Each point is reached from the start by the listed moves, each made once or not at all, plus a little noise. Say if it took an odd or an even number of moves. Then give how often each move was made.

Moves:
(1): [ 0.14  0.16 -0.08  0.26]
(2): [ 0.77  0.33  0.19 -0.30]
(3): [-0.16  0.26 -0.47 -0.23]
Start: [ 0.22 -0.03  0.30 -0.13]
Points:
[ 0.85  0.58 -0.01 -0.66] => even (0, 1, 1)
[ 0.97  0.69 -0.09 -0.39] => odd (1, 1, 1)
[ 0.02  0.20 -0.17 -0.36] => odd (0, 0, 1)

Moves:
(1): [ 0.27  0.29  0.22 -0.69 -0.10 -0.11 -0.06  0.14  0.30]
(2): [ 0.18  0.31  0.44 -0.38  0.13  0.26 -0.17 -0.17  0.10]
(3): [ 0.38 -0.33 -0.09 -0.26  0.13  0.31 -0.41  0.44  0.28]
(4): [ 0.02 -0.28  0.23  0.06  0.11 -0.34 -0.07  0.14 -0.23]
(5): [ 0.10 -0.20  0.19  0.18  0.05 -0.09  0.35 -0.01  0.38]
(6): [ 0.17 -0.04 -0.17  0.35  0.01 -0.20 -0.27 -0.18 -0.11]
(7): [ 0.61  0.00  0.40  0.60 -0.34  0.03 -0.54  0.43  0.16]
(8): [-0.01  0.18 -0.23  0.37  0.23 -0.33  0.08  0.30  0.52]
(9): [-0.04 -0.25  0.25 -0.23 -0.27  0.56 -0.12 -0.40  0.44]
Start: [ 0.08 -0.13 -0.10  0.37  0.00 -0.18 -0.01 -0.03 -0.11]
Points:
[ 1.12 -0.21  0.62  0.83 -0.36 -0.55 -1.01  0.45  0.98] => even (1, 0, 0, 1, 0, 1, 1, 1, 1)
[ 1.07 -0.13  0.74  0.92 -0.08 -0.99 -0.22  0.98  1.01] => odd (1, 0, 0, 1, 1, 0, 1, 1, 0)
[ 0.44 -0.57 -0.17  0.54  0.49 -0.57 -0.42  0.81  0.44] => odd (0, 0, 1, 1, 0, 0, 0, 1, 0)
